Each row of a before or after table is a point. The points were changed in one or more steps. Then noise was added and the rows were shuffled. The steps act on columns, c1 being the first. Write out the steps. A step turns or swaps two columns, mirrors them in a line or flattens them onto one, adds a multiple of one to another, or multiplies or shifts one. Angles are multiples of 10 degrees, from the lower column toward the higher: turns from -170 to 170, lines from 10 to 170 but not 90. Use the fewest steps. Two steps may share a column if one is a turn and the other turns, adds or multiplies; they go together, in the order done. Otherwise the lowest column goes first.

Before (12 x 3):
[[-0.05 -0.38  0.37]
 [-0.28  0.32 -0.21]
 [-0.31  0.74 -0.15]
 [ 0.05  0.52  0.07]
 [-0.32 -0.29  0.27]
 [ 0.38 -0.19  0.27]
 [ 0.15 -0.49  0.09]
 [ 0.26 -0.36 -0.02]
 [-0.66 -0.41  0.09]
 [-0.50  0.33 -0.17]
 [ 0.13 -0.02  0.39]
 [ 0.13 -0.26  0.07]]
After, 12 rows:
[[ 0.17  0.39  0.65]
 [ 0.21  0.30  0.23]
 [ 0.55  0.12  0.50]
 [ 0.65 -0.24 -0.42]
 [ 0.46 -0.49 -0.24]
 [ 0.01  0.28  0.25]
 [ 0.87 -0.31 -0.06]
 [ 0.18 -0.34 -0.19]
 [ 0.62 -0.38  0.11]
 [ 0.74 -0.11 -0.35]
 [-0.17 -0.23 -0.36]
 [ 0.64 -0.16 -0.23]]
Steps: shift c1 by 0.50; turn c2 and c3 by 70 degrees

Before:
[[ 0.14 -0.24 -0.31 -0.83 -0.11  0.84  0.13 -0.38]
 [ 0.06  0.45 -0.48  0.14  0.52  0.36 -0.46 -0.55]
 [-0.39  0.40  0.27 -0.40  0.07  0.24  0.13 -0.74]
 [ 0.25  0.33 -0.03  0.08 -0.23  0.02 -0.01 -0.20]
 [-0.06 -0.30 -0.11 -0.02 -0.10 -0.07  0.32 -0.14]
 [ 0.13 -0.14  0.55 -0.15 -0.12 -0.04 -0.47 -0.08]
 [ 0.41  0.00 -0.04 -0.61  0.06  0.05 -0.39 -0.13]
 [ 0.05  0.57 -0.14  0.25  0.20 -0.05  0.27  0.12]
 [-0.32 -0.34  0.15  0.00  0.11 -0.23  0.21 -0.01]
 [-0.17 -0.03  0.45  0.39  0.26  0.07  0.53 -0.01]
 [ 0.17 -0.50 -0.15 -0.21  0.47 -0.30  0.06  0.02]
 [-0.46  0.02  0.02 -0.72 -0.18  0.46  0.05 -0.25]]
After:
[[ 0.28  0.04 -0.33 -0.83 -0.27  1.06  0.12  0.40]
 [ 0.33  0.28 -0.07  0.07  0.25  0.04  0.08  0.18]
 [-0.10 -0.26  0.42  0.39  0.08  0.08 -0.44  0.24]
 [-0.38  0.18  0.02 -0.72 -0.06  0.63  0.08  0.22]
 [ 0.55 -0.07 -0.04 -0.64 -0.01  0.09  0.44 -0.12]
 [ 0.15 -0.01 -0.12  0.27  0.58 -0.10 -0.31  0.03]
 [ 0.24  0.09  0.55 -0.13 -0.21 -0.02  0.42 -0.17]
 [ 0.29 -0.63 -0.18 -0.23 -0.28 -0.39 -0.06  0.03]
 [ 0.15 -0.38 -0.46  0.14  0.62  0.47  0.68  0.22]
 [-0.20 -0.27  0.17  0.00 -0.26 -0.32 -0.15  0.13]
 [-0.26  0.06  0.27 -0.41  0.41  0.31  0.27  0.69]
 [ 0.06 -0.05 -0.06 -0.04 -0.31 -0.14 -0.19  0.28]]
Steps: shift c1 by 0.10; turn c2 and c5 by 70 degrees; multiply c6 by 1.3; turn c7 and c8 by 150 degrees

Before:
[[-0.12 -1.40  0.01 -0.38 -0.20  0.12 -0.41 -0.03 -0.19 -0.27  0.00]
 [-0.31  0.06 -0.04  0.23 -0.05 -0.37 -0.23  0.55 -0.18  0.25 -0.17]
 [ 0.21 -0.47  0.00 -0.34  0.09  0.31  0.11  0.01 -0.20  0.35 -0.17]
 [-0.10 -0.07  0.20  0.25 -0.07  0.31  0.16  0.07 -0.17 -0.14 -0.23]
 [-0.13  0.01 -0.11  0.73 -0.21  0.28 -0.22  0.14  0.25  0.10 -0.14]
 [-0.33 -0.06 -0.15 -0.38 -0.07  0.00 -0.23  0.16  0.07  0.11 -0.25]
 [-0.20 -0.26 -0.22 -0.27  0.22 -0.30  1.32  0.30  0.07  0.05  0.44]
 [-0.03  0.00 -0.17 -0.10  0.10  0.04 -0.52  0.08  0.14 -0.29  0.74]]
After (8 x 11):
[[-0.13  0.01 -0.11  0.72  0.20  0.27 -0.25 -0.18  0.27  0.10 -0.13]
 [-0.10 -0.05  0.22  0.27  0.07  0.30  0.15 -0.12 -0.16 -0.18 -0.22]
 [-0.19 -0.27 -0.22 -0.27 -0.26 -0.31  1.30 -0.28  0.07  0.04  0.43]
 [-0.31  0.06 -0.05  0.23 -0.02 -0.34 -0.24 -0.55 -0.20  0.32 -0.18]
 [-0.03  0.01 -0.19 -0.12 -0.12  0.05 -0.51 -0.07  0.14 -0.36  0.75]
 [-0.11 -1.40  0.02 -0.40  0.19  0.12 -0.42 -0.01 -0.18 -0.35  0.00]
 [-0.33 -0.06 -0.12 -0.37  0.03  0.00 -0.22 -0.18  0.07  0.15 -0.25]
 [ 0.21 -0.47 -0.03 -0.35 -0.07  0.31  0.12 -0.02 -0.18  0.45 -0.16]]
Steps: turn c5 and c8 by 170 degrees; multiply c10 by 1.3

Before, 9 rows:
[[-0.11 -0.23  0.45  0.14  0.75  0.88  0.26 -0.13 -0.67 -0.29  0.47 -0.15
  -0.10 -0.27 -0.30 -0.22 -0.11  0.17]
 [ 0.14  0.38  0.17  0.22 -0.02 -0.33  0.02 -0.18 -0.40 -0.65  0.27 -0.36
  -0.14  0.26  0.51 -0.19  0.05 -0.21]
 [-0.29  0.12  0.29  0.20  0.18  0.07 -0.15 -0.11  0.28 -0.61 -0.30 -0.58
  -0.03 -0.23  0.30 -0.72 -0.04  0.24]
 [ 0.35 -0.23 -0.08  0.51  0.51  0.75  0.42 -0.10 -0.01 -0.24 -0.76 -0.11
  -0.29 -0.21  0.26  0.51  0.07 -0.09]
 [-0.13  0.03 -0.38 -0.05  0.54 -0.04 -0.01  0.37 -0.02 -0.28  0.21 -0.11
   0.10 -0.74  0.12  0.27  0.01 -0.11]
 [-0.04  0.02 -0.39  0.38  0.01 -0.09 -0.08 -0.09 -0.25 -0.52  0.12  0.16
  -0.50 -0.34 -0.45  0.18  0.18 -0.19]
 [-0.59  0.20 -0.05  0.11 -0.15 -0.47 -0.06  0.17 -0.24 -0.02  0.32 -0.04
  -0.08  0.03  0.57  0.33  0.76 -0.07]
 [ 0.29 -0.88 -0.09 -0.19  0.03 -0.32  0.07 -0.06 -0.31 -0.14 -0.16 -0.32
  -0.09  0.24  0.48 -0.23  0.23  0.22]
 [-0.32  0.09 -0.41  0.24  0.41 -0.12  0.17 -0.41 -0.03  0.05 -0.32  0.08
   0.06  0.27  0.48 -0.61  0.01 -0.25]]
After, 9 rows:
[[-0.22 -0.10 -0.45 -0.33  0.75  0.89  0.25 -0.12 -0.67 -0.01  0.48  0.15
  -0.09 -0.27 -0.29 -0.22 -0.12  0.17]
 [-0.08  0.11  0.00  0.32  0.55 -0.04 -0.02  0.36 -0.02  0.37  0.22  0.19
   0.10 -0.73  0.13  0.27  0.00 -0.10]
 [-0.32  0.52 -0.06  0.10 -0.14 -0.48 -0.07  0.17 -0.25 -0.03  0.32  0.26
  -0.07  0.02  0.57  0.34  0.76 -0.08]
 [ 0.35  0.20 -0.63 -0.05 -0.02 -0.33  0.03 -0.19 -0.40  0.31  0.26 -0.06
  -0.13  0.26  0.51 -0.20  0.05 -0.22]
 [-0.15  0.28 -0.64 -0.15  0.18  0.06 -0.16 -0.11  0.28  0.26 -0.29 -0.28
  -0.02 -0.23  0.30 -0.72 -0.04  0.24]
 [-0.01  0.04 -0.44  0.52  0.01 -0.08 -0.09 -0.08 -0.25  0.32  0.14  0.47
  -0.51 -0.32 -0.44  0.18  0.18 -0.19]
 [ 0.12 -0.41 -0.46  0.33  0.49  0.75  0.42 -0.09  0.00 -0.08 -0.75  0.19
  -0.30 -0.21  0.28  0.51  0.08 -0.09]
 [-0.34 -0.87  0.08 -0.01  0.01 -0.33  0.07 -0.07 -0.31  0.23 -0.16 -0.02
  -0.08  0.22  0.47 -0.23  0.23  0.21]
 [-0.19  0.27  0.01  0.49  0.41 -0.12  0.17 -0.41 -0.02 -0.04 -0.32  0.37
   0.06  0.26  0.48 -0.61  0.01 -0.25]]
Steps: turn c1 and c2 by -40 degrees; turn c3 and c4 by -60 degrees; turn c3 and c10 by -140 degrees; shift c12 by 0.30

Before, 11 rows:
[[-0.07 -0.48  0.23  0.12  0.03  0.04  0.27  0.20  0.07 -0.45 -0.06  0.32
   0.02  0.62 -0.04  0.69  0.13  0.10  0.31 -0.03  0.33 -0.15 -0.24 -0.46]
 [-0.31 -0.28 -0.54  0.42 -0.31 -0.34 -0.39  0.03 -0.15  0.19 -0.32 -0.22
  -0.02 -0.29  0.59 -0.26 -0.01 -0.31  0.01  0.38 -0.18  0.43  0.17  0.34]
 [ 0.22 -0.31 -0.09  0.12 -0.15  0.32  0.16 -0.14  0.40 -0.34  0.26  0.35
  -0.15  0.49  0.02  0.58 -0.08 -0.07  0.10 -0.72  0.45 -0.21 -0.18 -0.17]
 [-0.21 -0.55 -0.20 -0.54  0.52  0.22 -0.02 -0.31  0.06  0.08  0.22 -0.25
  -0.36  0.01  0.09 -0.05  0.14  0.55 -0.17  0.10  0.12  0.30 -0.32 -0.28]
 [-0.61 -0.19 -0.21 -0.61  0.45  0.08  0.44  0.19  0.25 -0.05  0.63  0.10
  -0.13 -0.31  0.14 -0.23 -0.07  0.51 -0.04  0.14 -0.09 -0.15 -0.52 -0.24]
 [-0.03 -0.04  0.07  0.82 -0.17 -0.01 -0.78  0.17  0.13  0.37 -0.01 -0.12
   0.42 -0.20  0.30 -0.39  0.15 -0.06  0.01  0.35 -0.17  0.07  0.16  0.30]
 [ 0.18  0.05 -0.27  0.68 -0.28 -0.30 -0.16 -0.24 -0.22  0.53 -0.15 -0.18
   0.03 -0.20  0.39 -0.24 -0.03  0.17  0.04  0.39 -0.07 -0.22  0.19  0.07]
 [-0.32 -0.59 -0.34 -0.30  0.13  0.32  0.44  0.10  0.11  0.32  0.03  0.10
   0.16 -0.22  0.14 -0.24  0.36  0.52 -0.46 -0.10  0.22 -0.08 -0.40 -0.19]
 [-0.14  0.13 -0.12  0.50 -0.22  0.15 -0.30 -0.04 -0.12  0.23 -0.36 -0.45
   0.24  0.07  0.12 -0.57  0.05 -0.49 -0.01  0.36 -0.25 -0.34  0.15  0.21]
 [-0.20 -0.55 -0.07  0.36  0.04  0.36  0.11 -0.28 -0.25 -0.43  0.10  0.42
   0.14  0.66  0.18  0.41 -0.14  0.24  0.49 -0.50  0.02 -0.09 -0.31 -0.11]
 [-0.15 -0.33  0.11  0.95  0.02 -0.41 -0.35 -0.03 -0.23  0.41 -0.25 -0.43
  -0.11 -0.25  0.39 -0.30  0.07 -0.40 -0.05  0.11 -0.15 -0.11 -0.08  0.50]]
After, 11 rows:
[[-0.15 -0.72  0.11  0.98  0.02 -0.40  0.25  0.21 -0.25  0.45 -0.29 -0.45
  -0.12  0.17  0.34 -0.30  0.10  0.29 -0.06  0.13 -0.09 -0.11  0.14  0.50]
 [-0.05 -0.40  0.29  0.12  0.01  0.04  0.90 -0.20  0.09 -0.45 -0.06  0.43
   0.00 -0.66 -0.06  0.68  0.14  0.03  0.31 -0.05  0.23 -0.16  0.01 -0.42]
 [-0.29 -0.45 -0.33 -0.33  0.11  0.32  1.19 -0.34  0.14  0.32  0.02  0.19
   0.15  0.09  0.16 -0.23  0.36 -0.37 -0.45 -0.09  0.27 -0.10  0.49 -0.20]
 [-0.21 -0.62 -0.07  0.39  0.06  0.36  0.93  0.09 -0.26 -0.42  0.08  0.43
   0.10 -0.75  0.19  0.44 -0.16 -0.37  0.49 -0.50  0.23 -0.06  0.07 -0.14]
 [ 0.18 -0.06 -0.26  0.67 -0.28 -0.32 -0.20  0.13 -0.22  0.52 -0.16 -0.23
   0.03  0.26  0.40 -0.19 -0.06 -0.31  0.05  0.37 -0.32 -0.25 -0.10  0.09]
 [-0.15 -0.07 -0.16  0.55 -0.20  0.17 -0.38  0.30 -0.16  0.21 -0.38 -0.53
   0.24 -0.02  0.10 -0.60  0.03  0.37 -0.01  0.39 -0.35 -0.35 -0.18  0.23]
 [-0.22 -0.70 -0.20 -0.54  0.53  0.24  0.84  0.03  0.07  0.12  0.25 -0.18
  -0.39 -0.10  0.15 -0.06  0.15 -0.64 -0.17  0.11  0.17  0.28  0.29 -0.27]
 [ 0.24 -0.25 -0.10  0.12 -0.11  0.35  0.55  0.14  0.40 -0.35  0.27  0.48
  -0.13 -0.51  0.05  0.59 -0.11 -0.02  0.06 -0.73  0.79 -0.24  0.00 -0.16]
 [-0.36 -0.65 -0.55  0.41 -0.35 -0.32  0.18  0.15 -0.17  0.18 -0.30 -0.30
  -0.03  0.32  0.63 -0.26 -0.05  0.28 -0.06  0.41 -0.38  0.49 -0.05  0.32]
 [-0.03 -0.66  0.03  0.78 -0.18  0.01 -0.43 -0.13  0.12  0.37 -0.01 -0.16
   0.43  0.24  0.27 -0.37  0.14  0.15 -0.03  0.35 -0.38  0.10 -0.12  0.34]
 [-0.59  0.10 -0.19 -0.62  0.45  0.10  0.56 -0.37  0.26 -0.07  0.62  0.09
  -0.09  0.14  0.14 -0.22 -0.07 -0.35 -0.04  0.15 -0.25 -0.11  0.57 -0.24]]
Steps: multiply c2 by 2; turn c2 and c7 by -50 degrees; turn c8 and c18 by 150 degrees; turn c12 and c21 by -20 degrees; add -0.7 times c20 to c21; turn c14 and c23 by -160 degrees
